Each wall is flat, endless, passes through zero and stands at right angles to its row. A trip goes straight from one point to another. Which walls does it cross, in order?

Walls:
(1): +0.03, -0.29, -0.44
(2): -0.64, -0.18, +0.31
(3): -0.07, +0.41, +0.32
(4): +0.26, +1.32, +0.03
(5): +0.82, +0.43, -0.08
(6): +0.01, -0.26, -0.05
(7): -0.31, -0.13, -0.27
(8): -0.04, -0.13, +0.17
Trips:
+0.05, -0.07, -0.33 to -0.05, +0.57, -0.36 -> 4, 6, 3, 1
+0.26, +0.34, -0.27 to +0.31, +0.34, -0.30 -> none
+0.12, -0.31, +0.28 to -0.15, -0.05, +0.08 -> 7, 3

Walls:
(1): -0.06, -0.01, -0.10, -0.62, +0.10, -0.08, +0.61, +0.02
(2): -0.05, +0.40, -0.34, -0.12, -0.07, +0.36, +0.20, -0.20
(3): -0.32, -0.55, +0.13, -0.33, -0.38, +0.24, -0.02, +0.11
(4): -0.51, -0.55, -0.58, +0.52, -0.05, +0.55, -0.51, +0.00
(5): +0.11, -0.20, -0.18, -0.01, -0.27, -0.02, -0.42, +0.76
Trips:
-0.16, -0.21, -0.33, +0.34, +0.33, -0.70, -0.32, -0.23 to +0.07, -0.79, +0.07, -0.20, +0.56, -0.20, -0.45, +0.22 -> 5, 3
-0.64, -0.73, -0.46, +0.32, +1.11, -0.33, +0.53, -0.19 to +0.13, -0.04, +0.70, -0.20, +0.10, -0.65, -0.80, -0.22 -> 1, 4, 5
+0.33, -0.12, +0.42, -0.52, +0.41, +0.08, -0.11, +0.44 to +0.51, +0.08, +0.76, -0.22, -0.04, +0.25, -0.63, -0.21 -> 1

Walls:
(1): -0.31, -0.06, +0.03, +0.18, +0.24, +0.00, +0.05, +0.03, -0.26, +0.49, -0.14
(2): -0.13, -0.13, +0.10, +0.10, -0.22, +0.20, -0.05, -0.48, -0.42, +0.08, +0.31
(3): -0.56, -0.27, +0.55, -0.47, +0.34, +0.15, +0.35, -0.01, +0.49, +0.05, +0.43
(4): +0.23, -0.18, +0.10, -0.30, -0.25, -0.03, -0.23, +0.39, +0.07, -0.02, -0.79
(5): +0.10, +0.52, +0.12, -0.81, -0.15, +0.34, +0.30, -0.26, -0.31, -0.18, +0.23
(6): +0.08, +0.09, -0.63, +0.14, -0.23, +0.42, -0.51, +0.24, +0.31, +0.53, -0.40
(7): +0.21, -0.08, +0.71, +0.40, +0.92, -0.16, +0.02, -0.42, +0.49, -0.37, +0.44
(8): -0.02, -0.18, +0.25, -0.64, +1.07, +0.15, -0.03, -0.02, +0.16, -0.39, +0.15
(9): -0.22, +0.47, -0.86, +0.12, -0.24, +0.55, -0.22, -0.02, +0.35, +0.00, -0.31
Trips:
+0.31, -0.17, -0.21, +0.23, -0.01, -0.07, -0.10, -0.16, -0.78, +0.03, +0.47 to +0.27, +0.51, +0.17, +0.33, +0.45, +0.44, -0.09, +0.35, -0.15, -0.23, -0.21 -> 7, 8, 9, 6, 2, 4
+0.11, +0.91, -0.08, +0.66, -0.02, -0.43, +0.09, -0.56, +0.21, +0.25, +0.24 to +0.12, -0.90, -0.25, -0.33, +0.16, -0.55, +0.19, -0.02, -0.34, -0.06, +0.75 -> 9, 1, 3, 8
-0.25, -0.12, +0.53, -1.07, -0.22, -0.14, +0.30, -0.45, +0.35, -0.36, +0.20 to -0.32, -0.56, -0.75, -0.74, -0.30, +0.24, -0.47, +0.28, +0.11, -0.10, -0.45 -> 7, 2, 9, 6, 3, 5
+0.57, +0.49, +0.23, +0.19, -0.44, -0.43, +0.26, +0.76, +0.71, -0.36, +0.56 to -0.35, +0.13, +0.27, +0.16, +0.24, -0.35, +0.76, -0.19, +0.54, -0.32, -0.08 -> 8
+0.51, -0.44, +0.02, -0.41, +0.08, -0.35, +0.26, -0.27, +0.48, -0.85, -0.30 to -0.44, -0.31, -0.24, +0.14, +0.40, -0.37, +0.10, +0.21, +0.00, -0.11, +0.09 -> 5, 4, 1
-0.06, +0.46, +0.41, +0.25, +0.14, +0.21, +0.43, -0.34, +0.05, -0.06, -1.24 to +0.24, -0.01, +0.58, -0.47, -0.15, -0.11, +0.25, -0.33, +0.49, -0.10, +0.57 -> 6, 8, 3, 9, 1, 4, 2
